Each wall is flat, endless, passes through zero and stands at right angles to its row. A trip goes straight from one point to another. List the walls that it crosses, first one first.

Walls:
(1): [-20  85]
(2): [ -2 -33]
(3): [-24  -2]
(4): [-30  50]
(5): [-11 -11]
(6): [57 43]
(7): [ -6 -20]
(8): [-31  99]
Trips:
[-13 -56] to [-22 -52] -> none
[-10 -72] to [  7 -13] -> 3
[ 28 -44] to [ -1 -28] -> 3
[-14 -50] to [-20 -50] -> none
[ -1 -42] to [-67   8] -> 4, 8, 1, 2

Walls:
(1): [ 13  82 -73  28  26   3  -9  -8 -22]
(2): [-41  10  11  41  31  19 -31  20 -29]
(3): [-16  45  -1  35  24  74  30   1 -11]
(4): [ 64  -6  16  40   8 -19 -31 -44  64]
(5): [ -7 -75   0  40 -15 -22 -12   4   3]
(6): [  9  -4  -7 -85 -51  45  25  58 -44]
(7): [  4 -53  10  22  14  23  61 -67  26]
Trips:
[ 12   3 -25 -11  86  87   2  -6  69] to [117  85 -10 -38 -12  17  20 -80 -51] -> 2, 6
[-88  44 -43  36  11  31   9  45 -28] to [ 35  38  43 -13  21  22 -33  60  45] -> 4, 1
[ 55  31 -21 -14  37  34  19  -6 -21] to [ 14 -22 -17 -75  16  54   6 -12 -35] -> 4, 1
[-40   5  37   2  35 -55  12  14 -22] to [  0  -8  -6 -65  32 -30 -18 -75   1] -> 5, 7, 2, 4
[ 28  38 -70 -34 -62 -35 -11  73   4] to [-119   22   32  -26   47  -34   39  -21   25] -> 2, 6, 1, 3, 7
[ -4  29 -22 -91  48   2 -28  43   7] to [ 48 -93   1   8 -21  -5 -45  -6  -4] -> 1, 5, 4, 7, 6
